Each row of a before or after table is a point. The points were changed in one or more steps. Then noise was added and the rows were shuffled. The steps act on columns, c1 being the first. Write out the steps. A step turns or swaps two columns, mirrors them in a line or flattens them onto one, adds a multiple of one to another, or multiplies or shifts one. Angles are multiples of 10 degrees, from the lower column toward the higher: turns from -170 to 170, lines from 10 to 170 but not 90. Use the fewest steps. Two steps may share a column if one is a turn and the other turns, adds or multiplies; they go together, in the order done. Otherwise the lowest column goes first.
In the rows, zero is written as 128.

Before (13 x 2):
[[ 84 120]
 [167 196]
 [ 72  39]
 [160 162]
 [153 124]
 [160 173]
 [127 179]
 [133 120]
 [ 47 151]
 [138 152]
 [139 174]
 [101 185]
 [ 91 120]]
After (13 x 2):
[[151  97]
 [120 124]
 [149 171]
 [161 164]
 [205  94]
 [185 154]
 [113  24]
 [142 206]
 [105 141]
 [155  93]
 [125 174]
 [132 182]
 [137 153]]
Steps: mirror c1 and c2 in the line at 70 degrees

Before (8 x 3):
[[125 113 212]
 [104 130  86]
 [123 102  99]
 [ 98 137  92]
 [139 220  84]
 [159 112  85]
 [202 208 110]
 [116 123 173]]
After (8 x 3):
[[155 134 172]
 [180 124 118]
 [ 87 125 123]
 [147 110 143]
 [177 152  77]
 [170 167 150]
 [ 53 125  96]
 [148 136 178]]
Steps: mirror c1 and c3 in the line at 150 degrees; multiply c2 by 0.4

Before (10 x 4):
[[ 89  94 116 157]
 [176 147 101 127]
 [171  95 112 105]
 [160 102  77  88]
 [ 81 136  79 140]
 [154 117 172  85]
 [ 81 105 143  87]
 [138 125 148  85]
 [159 159 163 136]
 [ 73 119 113 150]]
After (10 x 4):
[[ 89  86 214 108]
 [159 170  80 105]
 [ 83 137 223 146]
 [178 154  70 176]
 [151 113  38 112]
 [140 124  68 127]
 [ 70 118 230 109]
 [ 79  95 150 103]
 [158  93  67 204]
 [170  85  51 172]]
Steps: add -1.5 times c1 to c4; turn c3 and c4 by -110 degrees; multiply c2 by 1.3

Before (9 x 8):
[[136 164 115 158 118 101 121 112]
 [164 153 123 117 134 141 118 111]
 [175  86 156 123 108 165 137 166]
 [150 162 131 118 159 100 120 150]
 [123 111  90 133 115 102 138  90]
 [117  84 137 154 131 163 138  86]
 [100 156 102 125 115 118 126 114]
 [117  68  95 179 144 196  92  92]
 [114 121 124 128 107 102 102  93]]
After (9 x 8):
[[161  84 155 133 149 225 129 160]
 [ 92  67  99 166  88 251 155  77]
 [160 151 121 115 128 178 121 109]
 [105  88 132 159 130 187 183 104]
 [104 157 134 114 101  90 121 116]
 [118 119 144 124 117  72 131  83]
 [131 109 126 117  89  79 171 105]
 [158 161  99 123 144  90  93 140]
 [146 162 134 154 103  85 116 111]]
Steps: turn c1 and c6 by 20 degrees; multiply c6 by 2; turn c7 and c8 by 40 degrees; add -0.5 times c2 to c7; turn c3 and c5 by 70 degrees; turn c4 and c5 by -20 degrees

Before (10 x 9):
[[ 96 153  69 165 103 153  85 108 171]
 [163 118  88  79 149 142 127 226 135]
 [ 68 132 166 140 122 182  43 147 118]
 [175 175 153 195 155 174 120 205 145]
 [157  95  58 189 178 132 147 112  75]
 [ 81 161 158 147 145  93 145 187  80]
 [129 154  48  76  83 159 160 165 100]
 [ 80 190 139  92 156  92  62 125 112]
 [112 135 170 147 197 194 137 125 154]
 [166 104 169  96 189  99 126 114 126]]
After (10 x 9):
[[188 111 162 148 184 136 193 122 172]
 [184  65  56 185 132 134 123 118  45]
 [163  91  86  77 102 120 151 229 145]
 [125 158 137  92 193  61  85 121 104]
 [191  74 174  95 118 130  98 116 119]
 [102  95 169 140 173  49 196 152 111]
 [175 137 151 193 108 117 173 193 153]
 [129 124 167 153 179 147  91 181  59]
 [ 86 119  47  77 105 159 154 168  83]
 [ 85 127  67 169 149  90 151 107 204]]
Steps: turn c1 and c5 by -60 degrees; shift c2 by -30; swap c6 and c7; multiply c9 by 1.6
